Every row gives one point. Each table stands for the endless flat space through its points: a line for two points, a plane for three, and so on. Write the one point that lies in both, or say that there is none.

First, 2 rows:
[[ 4.6 -0.2  3.1  0.9]
 [ 6.6 -0.4  4.9 -0.5]]
Second:
[[ 0.9 -2.1  2.9  0.6]
 [ 2.0 -1.1  2.1  0.7]]
They share: no point

First, 5 rows:
[[-1.6  3.1 -1.2  2.6 -1.1 -6.5]
 [ 0.3 -5.1  6.7 -1.0  2.6  3.1]
 [-2.1 -1.2  3.1  0.7  3.7 -1.5]
 [ 1.3 -2.3  2.9 -0.6 -3.2 -0.7]
 [ 2.5 -3.1  2.3  4.0  3.6 -0.7]]
Second:
[[-4.7 -2.9 -0.2 -1.7  3.3  1.0]
 [-3.9 -2.0  0.6 -1.8  2.8 -0.1]]
They share: no point

First:
[[ 0.4  5.0  3.2 -5.2  1.5  2.5 -3.0 -4.4  0.6]
 [-1.9  6.6  3.9 -6.1  2.0  4.3 -4.0 -6.6  0.5]
 [ 2.3  2.7  3.3 -3.7 -0.4  1.6 -3.1 -1.8  1.7]]
Second:
[[ 1.7  2.3  4.6 -3.5  0.0  2.0 -2.8 -1.8  1.8]
 [ 0.8  4.4  2.2 -4.4 -2.1  3.5 -5.8 -3.6  2.4]]
They share: [ 1.4  3.0  3.8 -3.8 -0.7  2.5 -3.8 -2.4  2.0]

First (5 x 11):
[[-0.5 -3.4  5.7  6.2 -3.0 -4.4 -1.3  0.3 -4.9  1.3  5.5]
 [ 2.0 -1.9  5.2  2.3 -0.9 -4.1 -4.6  1.7 -1.8 -0.6  3.6]
 [-5.7 -1.8  0.5  8.4 -6.8 -3.2  0.3 -0.1 -6.5  4.3  2.9]
 [ 2.6 -6.2  7.9  3.7 -1.3 -6.5 -1.4 -0.2 -4.5  0.7  5.7]
 [ 3.4 -4.6  5.8 -0.1 -0.5 -6.7 -4.9  1.8 -2.4  0.1  3.4]]
Second (2 x 11):
[[-0.5 -3.5  2.6  2.1 -4.7 -5.8 -2.9  1.2 -2.6  3.3  2.1]
 [-0.9 -2.5  2.1  2.7 -4.1 -4.8 -3.1  1.2 -2.8  2.5  1.8]]
They share: [-1.3 -1.5  1.6  3.3 -3.5 -3.8 -3.3  1.2 -3.0  1.7  1.5]

First (4 x 14):
[[ 0.7 -3.9  6.8  4.9  3.5 -1.2 -0.3  0.9  4.9  3.0 -2.7 -2.9 -0.4 -0.1]
 [-5.1 -2.0  1.2  2.0 -0.1 -0.4 -1.7  2.7 -3.8  4.6  5.1  0.0  1.6  7.9]
 [-0.2 -4.3  5.8  5.7  2.8  1.0  2.5  5.1  1.6  0.8 -0.7 -3.1 -0.9  2.1]
 [ 1.2 -3.9  6.1  0.2 -1.5  2.1 -0.8  2.9  1.4  4.2 -2.2  0.3  4.6  2.1]]
Second (5 x 14):
[[-1.5  3.0  8.4 -2.1 -1.0  5.4 -0.7  2.5  4.6  9.5 -0.4 -4.3  5.0  0.9]
 [-3.1 -8.6 -1.2  6.8  2.1 -4.8  0.0  1.5 -4.4 -2.5  2.2  1.5 -1.7  6.6]
 [-5.0 -3.1 -0.8  4.7  2.3  1.1  0.1  2.6 -1.6  0.2  1.7  0.2  1.1  6.4]
 [-1.2 -6.4  3.4  4.8  2.2 -2.3  0.5  4.4 -2.4  2.1  2.6  1.3 -1.1  4.3]
 [-1.8  2.0  7.5 -1.1 -0.2  4.9  0.0  3.3  3.6  8.5  0.3 -3.4  4.0  1.2]]
They share: [-1.8 -3.1  4.1  2.6  0.7  0.1 -0.8  2.5  0.0  3.8  1.0 -0.9  1.6  4.1]

First:
[[ 2.3 -5.0 -4.0  2.6 -0.9 -2.6  3.3 -3.3 -2.0  2.2 -3.3 -0.4  3.4  1.4
   3.7  1.2 -1.1 -4.0  0.4 -4.6]
 [ 6.3 -1.4 -3.9  1.0 -0.3 -2.4  1.9 -3.0 -0.3 -0.2 -2.0 -0.2  4.0  3.3
   0.9 -4.6 -1.6 -4.8  0.7  1.0]
 [ 3.6 -5.2 -2.9  1.1 -0.6 -4.0  1.6 -4.3 -1.6  1.6 -2.9 -1.2  1.7  2.8
   4.5  0.8 -0.3 -3.8  0.8 -4.0]
 [ 2.9 -3.0 -3.5 -0.8  0.3 -1.6  3.3 -2.0 -1.3  2.2  1.8  1.8  3.0  0.7
   1.3  0.6  1.8 -0.8  2.1 -0.2]]
Second (5 x 20):
[[ 2.8 -3.7 -4.1  1.6  0.1 -1.7  2.9 -2.1 -1.9  1.0 -0.2  0.9  3.4  1.8
   1.1 -0.7  0.3 -1.4  0.5 -2.4]
 [ 2.8 -4.6 -3.9 -2.4 -2.9 -2.2  0.8 -5.5  2.1  1.6 -4.6  1.7  4.5  4.3
   2.3 -1.9  1.0 -0.9  1.5 -0.9]
 [ 4.8 -0.3 -6.0  3.3 -0.4 -2.8  5.4 -3.4 -1.0  0.6  0.3 -1.5  3.8 -1.4
   3.4 -1.2 -2.4 -4.0  3.2 -3.5]
 [ 4.4 -0.5 -6.7  2.3 -1.2 -3.6  4.6 -4.4 -0.4  1.1 -1.6 -1.5  3.6 -0.1
   3.3 -1.7 -1.5 -4.2  2.6 -3.4]
 [ 2.0 -2.0 -7.0  2.3 -1.2 -5.1  3.7 -5.6 -1.0  2.0 -4.3 -0.9  2.1  2.9
   2.4 -2.6  0.9 -3.3 -0.4 -3.4]]
They share: no point

First (5 x 24):
[[ 1.8 -4.0  2.7  5.6  3.7  2.1  1.1 -1.4 -2.6 -1.4  2.2  1.7 -1.7  1.4
  -3.4 -3.9  0.6  0.8 -2.4  1.9 -1.0  3.6  0.3  5.8]
 [ 4.5 -1.5  1.8  6.4 -0.8  1.5  0.7  1.9  0.0 -3.0  3.2  0.4 -2.8 -1.0
  -3.1 -0.4  1.6  2.4 -8.6  4.0 -3.1  3.4 -3.7  8.2]
 [ 2.1 -5.5  0.8  6.6  5.3  0.1  5.7 -2.8 -6.9 -4.8  0.6 -2.5 -2.1  5.6
   0.1 -7.8  2.6  5.1 -1.3  2.8 -3.6 -0.1  5.1  5.2]
 [ 4.4 -3.5 -0.9  7.9  0.5  2.5  0.5  1.2 -2.4 -2.7  0.4 -1.2  0.5  0.6
  -2.1 -3.1  2.1  4.3 -4.3  0.7 -3.9  1.3  0.2  4.4]
 [-0.6 -3.9  3.6  0.7  1.9  6.3 -5.9 -0.5 -1.8 -1.8  1.4  5.2  2.6 -1.3
  -2.8 -3.7  2.2 -1.5  1.6 -2.6 -2.8  4.6 -2.2  0.7]]
Second, 6 rows:
[[  0.6  -7.4  -1.9   9.0   0.5   2.0  -2.1   3.0  -3.8  -3.4   5.8   0.5
    1.5   0.9  -0.1  -2.6   5.1   0.6  -4.1   5.1  -3.9   7.9  -5.3   4.1]
 [  0.5  -2.6   4.6   2.5   4.4   4.6  -0.9  -3.8  -3.2  -3.3  -1.0   0.5
    0.4  -0.2  -2.3  -3.7   1.6   2.8  -1.2  -1.5  -0.5   1.8   1.9   3.2]
 [ -2.4  -2.6   5.4  -1.2   3.7   6.3   4.5  -4.1  -3.7  -2.2  -3.0   0.9
    0.3   0.8  -5.2  -7.7   3.2   0.4  -4.3  -3.8  -3.7  -6.7   8.2  -0.8]
 [  1.0  -7.3  -1.1   6.0   0.3   2.2  -0.3   2.3  -4.0  -1.7   5.0   2.2
    0.5   1.6  -2.3  -3.6   5.0  -1.6  -4.1   3.4  -4.3   4.1  -2.7   3.6]
 [  2.7  -5.1  -0.1   7.4   0.0   1.1  -3.6   3.4  -2.0  -3.4   6.4   3.7
   -1.2   1.2   0.1  -3.2   1.7   0.4  -0.9   5.1  -4.9   9.5  -6.7   6.3]
 [ -1.5 -12.8  -4.7   9.0  -1.2   3.7  -1.4  -0.7  -9.8  -0.1   4.8  -0.8
    2.8  -1.7  -1.3   0.0  10.8  -3.4  -7.9   4.0   0.3   4.3  -1.7  -0.6]]
They share: [ 1.2 -3.8  2.7  3.6  2.5  3.3 -0.9 -0.8 -2.8 -2.8  1.8  2.1 -0.3  0.8
 -2.2 -4.1  2.0  1.0 -1.6  0.7 -2.8  3.2 -0.5  4.0]
